Each row of a before or after table is a point. The points were changed in one or more steps. Then noise was added and the rows were shuffled. The steps act on how far a point lies along the listed directions, d1 being the first. Name the steps. A step turns or swaps two directions, mirrors them in a line or flattens them onto one, adds a multiple of one to another, or multiplies one. Angles are multiples of 10 degrees, from the lower direction toward the higher: turns from -170 to 170, lines from 10 to 170 but not 90. Use the fewest steps. Two steps may share a direction if one is a turn and the other turns, adds or multiplies; they go together, in the order done. Otherwise the lowest direction goes first.

Directions:
(1): [1.6 5.6 2.8]
(2): [ 5.8 -2.3  1.5]
(3): [-2.3 -2.1  5.6]
Before:
[[-7.1 -1.4 -1.4]
 [-4.1  1.1 -1.1]
 [-5.8  4.1 -0.3]
 [-0.6 -1.2 -3.0]
 [-5.0  3.9 -1.4]
 [ 0.9 -1.6  6.8]
 [10.0 -5.4  4.8]
 [ 0.4  0.4 -1.2]
 [-2.0  2.8 -0.3]
 [-4.2  1.5 -1.4]]
After, 10 rows:
[[ 0.3  0.5 -1.2]
 [-2.9  1.5 -1.3]
 [ 0.5 -1.8 -2.8]
 [-5.4 -4.5 -1.8]
 [10.2  0.3  7.2]
 [-5.6  0.9 -3.0]
 [-4.0 -0.7 -2.2]
 [-6.8  0.8 -1.9]
 [ 0.1  0.0  7.0]
 [-4.0 -1.1 -1.6]]
Steps: turn d1 and d2 by -30 degrees

Directions:
(1): [-0.3  0.9  4.7 -2.0 -8.8  4.3  1.1 -0.8  0.7]
(2): [-7.7 -3.8 -0.7 -4.8  0.5  0.5  1.6  4.9 -1.0]
(3): [-0.7  2.1 -2.2  0.3 -3.0 -1.0 -6.4  1.4 -7.8]
(4): [ 2.5  4.8  4.1 -5.3  0.7 -5.5 -0.6  4.2  1.5]
Before:
[[-3.6 -2.9 -2.4  3.1 -0.4  3.9  2.8  1.9  2.1]
 [10.3  4.3  5.3  0.1 -2.4 -3.3  3.7 -0.1  4.4]
 [ 3.4  3.6  9.7 -4.7 -8.4  2.7  1.8 -1.8  5.6]
 [ 3.6  0.3  3.9  1.3 -1.2 -2.2  1.9 -0.7  2.9]
 [ 5.9  3.9  4.5 -0.3 -7.5  3.2 -0.9 -2.1  3.4]
 [-0.6 -5.9 -5.9  7.3  3.8  3.4 -0.2 -5.4  2.1]
 [-2.5 -6.5 -3.6  4.6  0.6  3.4  1.2 -3.7 -3.3]
 [-0.4 -0.7 -9.8  3.9  7.2 -1.7 -4.8 -4.8 -5.2]
 [ 0.9  1.0  0.2 -0.2 -3.6  3.1  0.6 -2.0 -1.0]
 [ 5.0  0.9  0.7 -3.1  1.9 -3.6  1.8  1.7  5.5]
 [-6.5 -7.1 -1.1  3.8  0.3  0.0 -0.9 -3.1  0.0]
 [-4.8 -3.4 -3.4  3.8 -1.5  3.6  1.1 -0.8 -3.6]
 [ 0.7 -2.3 -1.2  0.9 -0.1  2.1 -0.3  0.1  2.8]]
After:
[[ -7.8  -4.0  -1.8  -5.2  -1.4   2.3  -0.3   5.8  -1.4]
 [  2.0  -3.0   3.2   1.5  -1.6   4.0   4.9  -4.5   9.6]
 [  0.3  -2.0  -4.0   1.4  -5.2   2.9  -3.7  -0.9  -4.2]
 [-10.6  -6.0  -4.6  -3.5   2.3   1.2  -3.0   3.8  -5.9]
 [ -5.4  -4.3  -2.1  -1.2  -8.0   3.9  -0.5   3.7  -7.9]
 [  1.5   0.5   1.7   1.1   4.3  -2.0   5.2  -0.1   5.1]
 [  6.8   6.2   5.9  -3.3  -4.4   0.3   3.0  -5.6   7.5]
 [  0.4  -2.4  -1.6   0.5   0.2   2.3  -0.2   0.3   2.9]
 [  2.7  -2.5   3.5   0.2   2.5  -0.3   6.6  -2.6   6.0]
 [ -2.4  -0.7  -0.6  -3.3   1.8   0.6   2.2   1.9   0.6]
 [  0.6  -0.6  -1.9   4.5   2.9   0.9   2.9   0.5   4.3]
 [  0.5  -2.9   2.7   3.3   3.2  -3.7   1.9  -4.0   6.8]
 [ -3.2  -3.5   0.0   1.1  -3.5   0.9  -0.3   0.8  -3.2]]
Steps: turn d1 and d2 by 120 degrees; swap d3 and d4

Directions:
(1): [-5.5 -1.2  1.7  2.9 -5.3 -3.0  5.6  3.3 -3.6  2.3 -1.0 -6.2  1.9 -3.2]
(2): [-1.9 -5.2 -6.8  0.0  5.1 -2.7 -4.0  1.9 -0.8  2.8  0.5  0.1 -0.8 -7.4]
Before:
[[  2.0  -1.1  -3.3  -1.8   5.3   0.7  -5.3  -2.8   1.8  -0.7   1.2   2.0
   -1.7  -1.8]
 [ -3.1   4.5   8.2   1.8 -10.1  -0.6   9.1  -0.1  -0.6  -1.9  -1.2  -5.3
    2.5   3.8]
 [  2.2   0.3  -2.4  -1.4   1.4   2.8  -2.3  -0.9  -0.3  -3.6  -0.9   3.3
    0.0   0.0]
 [  6.4   8.0   8.8  -0.2  -3.3   5.4   0.0  -3.9   4.6  -2.9  -0.5   4.8
   -0.4   8.8]
 [ -3.0   0.6   2.0   1.2  -4.9  -1.7   5.5   3.5  -1.9  -0.5  -2.1  -5.1
    2.3  -2.5]
 [  1.1   7.5  12.5   2.5  -8.6   0.6   9.0   1.3  -1.5  -2.8   0.4  -3.4
    3.5   9.8]
 [ -0.7  -0.4  -0.9   1.1   2.5  -0.9   0.6   0.5  -0.1   1.3  -1.5  -0.5
   -1.2  -2.5]
 [ -1.1   1.6   0.0  -0.8  -1.7   1.1   1.6  -1.6   1.7  -0.8   2.4   2.7
   -0.3  -1.3]]
After (8 x 14):
[[ -6.9  -6.5  -3.7   4.3   0.5  -7.9   2.7   8.2  -5.7   5.7   0.7  -6.8
    2.7 -10.9]
 [ -0.1  -3.2  -5.9  -1.4   4.9  -1.5  -3.4   2.6   0.6   0.2  -0.8   0.6
   -0.3  -6.4]
 [ -6.1  -6.2  -7.2   1.1   1.8  -5.8  -0.5   3.3  -2.0   3.8   0.0  -4.1
    0.7 -11.6]
 [  1.6   1.3  -0.3  -0.1   3.0   1.0  -0.1  -0.5   1.1  -0.5  -1.5   1.7
   -1.6   0.5]
 [  0.2   2.3   1.7   0.4  -3.6   2.1   2.4   0.1  -1.9  -3.8  -1.4   0.0
    1.5   1.7]
 [ -2.3   0.9  -0.3  -0.2  -2.3   0.3   2.3  -1.0   1.0  -0.2   2.2   1.3
   -0.1  -2.6]
 [ -6.1   0.6   5.6   5.7  -8.5  -3.5   7.1   4.4  -3.0   4.4  -2.0  -7.3
    2.6  -4.9]
 [  1.8   3.9   4.6  -0.6  -2.1   2.3   1.4  -3.8   1.2  -2.7   0.3  -0.7
   -0.2   4.6]]
Steps: turn d1 and d2 by 110 degrees

Directions:
(1): [ 1.9 -2.6  5.5  1.8 -4.5 -1.1  0.3  5.5  2.3 -0.1  7.6 -1.3 -0.1 -0.2
  5.0 -1.4  2.7  1.3  2.9  4.4 -4.3  5.1  6.2  0.6 -6.3 -4.6  2.9 -0.5
  1.3 -6.6  0.8 -4.5]
(2): [ 0.4 -1.3  3.4  4.4  0.0  5.2 -5.3 -0.9  6.3 -6.4 -4.1 -0.5 -3.1  2.1
 -3.0  2.9  5.5 -0.3 -2.6 -0.1 -4.5 -0.8  1.1  5.0  0.3  1.7  2.6  2.9
 -7.0  5.3  0.3 -7.0]
(3): [ 6.0  2.1  2.3  1.3  4.3 -1.0 -2.9  7.4 -5.0 -2.3 -2.9 -2.2 -6.8 -1.0
 -1.3 -2.9 -5.9 -1.7  4.4  0.1  2.3 -3.7 -2.3 -2.7 -4.2 -1.5  1.4  7.0
 -5.4 -2.2  4.2  1.3]
(4): [-1.5 -1.7 -6.6  6.1  4.1  2.9  4.6 -1.3 -2.6 -3.9  4.8 -6.1  0.6 -0.8
  3.6  3.9  1.7  5.2 -0.6 -1.0  2.1  2.6  2.5  1.4 -2.5  1.8 -5.9 -1.2
 -7.5 -0.9  5.5  3.9]
(5): [ -4.1  -3.7  -2.8 -10.8   1.4   2.3   4.1   4.5   0.6   3.8  -0.6  -2.5
  -2.9  -4.1  -3.4  -1.0   3.4   0.8   1.8   6.0  -0.1   3.8   2.9   0.5
   2.2  -3.8  -1.1   5.3  -1.8   7.3   2.5  -0.1]
(6): [-3.8  7.2 -1.4  0.7  1.8  1.2  3.4 -0.8 10.0  3.6  0.0 -2.3 -3.3  2.6
 -1.3  3.5 -4.7  0.1  0.8  2.3  3.6  1.0 -5.6 -2.9 -1.5 -3.2 -3.7 -1.3
  0.7 -3.6  3.4 -8.6]
Before (11 x 32):
[[ 4.8  9.2  2.4  4.3  3.4 -1.7 -4.2  0.3 -1.6 -2.2 -5.0 -0.4 -4.5  2.4
  -1.8 -0.4 -6.5 -4.2  1.4 -3.3  3.4 -4.4 -5.5 -4.0 -0.1  2.5 -0.2  3.4
  -1.7 -4.0  1.1 -2.2]
 [ 7.5 -0.4  3.9  1.4 -0.9 -3.6 -4.7  3.8 -6.7 -3.2 -5.7  4.4  2.7  0.0
  -0.7 -4.7 -2.2 -2.0  3.1 -1.9  1.2 -3.5  2.0 -0.8 -2.1  1.3  5.3  3.6
  -1.7 -3.5 -3.0  4.8]
 [-2.9 -0.4  2.3 -1.9 -0.1  3.8 -0.2 -3.2  7.2  0.0 -2.1  1.3  1.1 -0.7
  -2.1  0.1  2.4 -2.6 -2.1  1.0 -0.1  0.6  0.4  4.2  2.5 -0.1  1.1  0.7
   0.0  3.6 -1.9 -3.4]
 [ 1.0 -1.0  2.5 10.8 -1.2  3.1 -1.5 -1.5  1.7 -6.6 -1.3 -2.5  2.3  2.5
   0.4  4.6  6.8  1.0 -5.4 -3.1 -2.0 -1.2  2.9  3.4 -2.2  2.0 -1.8 -1.5
  -2.8 -0.8 -1.0  2.3]
 [ 1.2  4.9 -6.5  3.5  2.1 -1.3  0.2 -1.3 -5.4 -0.5 -0.2 -2.2 -1.1  0.0
  -1.3  2.0 -6.5  2.0  2.3 -3.6  5.6 -1.9 -6.6 -1.9 -1.6  2.5 -5.0 -0.5
  -2.4 -4.6  4.7  2.6]
 [ 2.3 -0.7 -5.6 -1.5  4.7  0.2  3.4  0.4 -9.6  1.6  2.9 -2.1 -0.6 -3.2
   3.1 -0.1 -1.4  2.2  1.7 -4.9  5.2  1.2 -0.6 -2.1 -3.4  3.0 -5.7  0.1
  -5.6 -0.1  4.1  8.5]
 [-5.6  5.6 -3.6  0.7  2.5 -2.4  4.4 -5.6  3.1  3.6 -0.4 -0.2  3.4  2.7
   3.7  0.9 -4.0  1.0 -3.2 -2.8  4.4  1.8 -4.0 -1.9  0.5  2.0 -3.6 -8.1
   5.0 -5.2 -1.2  0.3]
 [-3.3  1.6 -4.3  3.9 -1.7 -0.9  2.4 -4.3  4.7  0.4  5.9 -1.4  2.7  1.5
   2.1 -0.1 -1.3  1.9 -2.4 -2.4  1.6  0.8 -1.0 -3.6 -1.1  0.2 -1.5 -6.2
  -1.2 -3.0 -0.1 -1.5]
 [-4.1 -4.4  1.5 -8.3 -4.8 -2.8  1.9  3.0  0.0  5.4  2.9  2.7  3.7 -3.2
   1.6 -4.6  3.2  0.2  0.1  4.4 -2.4  5.0  3.7 -2.8  4.4 -5.8  3.1  0.0
   6.6  5.4 -1.5  0.3]
 [-1.0  3.4 -3.6 -7.3  3.8 -0.8 -0.5  6.6 -4.8  7.1 -6.7 -2.0 -6.8 -5.0
  -7.6 -1.2 -7.2 -1.8  3.4  0.5  7.9 -6.5 -8.1 -5.7  2.3 -4.2 -0.8  6.6
  -3.3  3.4  2.5  2.9]
 [-1.9  0.3 -4.1  4.8 -1.0  1.9  5.7 -0.7 -0.3 -1.7  7.8 -1.1  3.2  0.6
   6.2  1.9 -0.2  6.1  1.6 -0.8  2.3  3.7  3.9  0.5 -3.6 -0.2 -3.5 -4.7
  -1.4 -6.6  2.3 -1.6]]
After, 11 rows:
[[ -1.0   1.7  -3.8   5.0  -0.2  -1.1   2.1  -1.5   2.8  -1.0   5.9  -2.8
    0.3   1.2   2.5  -0.8  -3.0   1.9  -0.9  -2.0   2.3   0.0  -1.0  -4.2
   -2.9  -0.4  -1.4  -4.1  -3.8  -4.4   1.9  -0.9]
 [ -4.1   6.5  -6.3   2.8   6.8  -1.8   4.7  -4.3  -0.5   1.5  -1.9  -2.8
    0.6   2.1   3.3   1.3  -6.6   1.7  -2.6  -4.1   7.0  -0.1  -5.7  -2.9
   -0.5   3.0  -5.5  -5.5   0.0  -4.6   2.1   3.2]
 [  4.4  -1.6   2.7   1.1  -3.2  -2.6  -2.9  -0.1  -4.4  -2.2  -3.7   5.1
    6.3   0.7   0.1  -2.8   1.0  -0.9   0.8  -1.8   0.0  -1.3   3.5   0.8
   -0.1   1.9   4.3  -0.3   0.6  -2.6  -4.7   4.3]
 [  0.4   8.7  -0.6   2.7   1.8  -0.9  -2.5  -6.2   0.9  -0.5  -5.5   1.5
    0.0   3.1  -2.7   1.9  -3.4  -3.9  -2.2  -4.6   3.2  -3.7  -6.1  -2.5
    4.7   4.9  -2.0  -1.2   1.8  -0.4  -1.9  -1.6]
 [  2.6   0.1   5.8   9.0  -2.0   1.6  -3.8   0.5   2.0  -5.6  -2.9  -0.9
    0.8   2.6  -0.9   2.7   5.2  -1.3  -4.2  -2.6  -2.7  -2.5   2.1   2.6
   -2.6   0.9   0.8   0.3  -0.8  -1.4  -2.0   0.9]
 [ -1.5  -4.6   2.3  -5.9  -3.7  -3.1   1.6   7.5  -1.8   3.3   5.4   0.0
    1.0  -3.8   3.4  -5.3   2.0   1.0   2.8   5.5  -2.3   5.7   5.5  -3.4
    0.2  -7.4   3.1   2.1   2.9   2.2   1.6   0.5]
 [ -2.3   4.6 -11.1   3.6   3.3   0.2   2.3  -6.4  -4.9  -0.4  -1.1  -2.5
    1.8   0.3  -1.9   4.7  -4.9   3.4  -0.6  -5.2   6.9  -1.8  -7.5  -0.8
    1.8   5.1  -8.0  -3.1  -2.4  -1.4   4.1   4.8]
 [ -0.9   0.9   4.3  -3.4   0.5   2.8  -2.4  -1.2   6.1   0.3  -5.0   2.2
   -1.0  -0.8  -3.9  -1.7  -0.1  -4.7  -1.0   1.1   0.4  -1.8  -1.6   2.9
    2.4  -0.6   2.9   3.1   0.3   3.6  -2.2  -3.7]
 [  0.1  -0.6  -2.5   6.8  -1.1   1.8   6.2   3.2  -1.4  -3.0  11.0  -3.1
    1.8   0.0   8.5   1.3  -0.2   7.3   3.6   0.9   1.5   5.4   6.1   0.3
   -7.7  -2.3  -3.0  -3.1  -3.6 -10.0   4.4  -2.5]
 [ -7.3   2.9 -10.7  -7.8   4.3   1.3   2.7  -3.3  -2.7   8.1  -8.1  -0.8
   -1.1  -4.5  -8.7   3.3  -3.9  -0.2  -2.0  -2.5   9.5  -6.2  -9.8  -3.4
    8.9   0.4  -5.5   1.1  -1.6   9.3   0.1   5.5]
 [ -0.3  -1.4 -10.2  -0.3   6.1   1.9   5.6  -3.8  -9.5   1.1   3.6  -3.3
    1.5  -3.1   3.4   2.7   0.3   3.9  -0.8  -6.6   6.3   2.0  -0.5  -0.7
   -1.2   5.0  -8.9  -2.5  -6.7   2.1   4.4  10.4]]
Steps: multiply d1 by 2; add -0.7 times d2 to d4; multiply d3 by 0
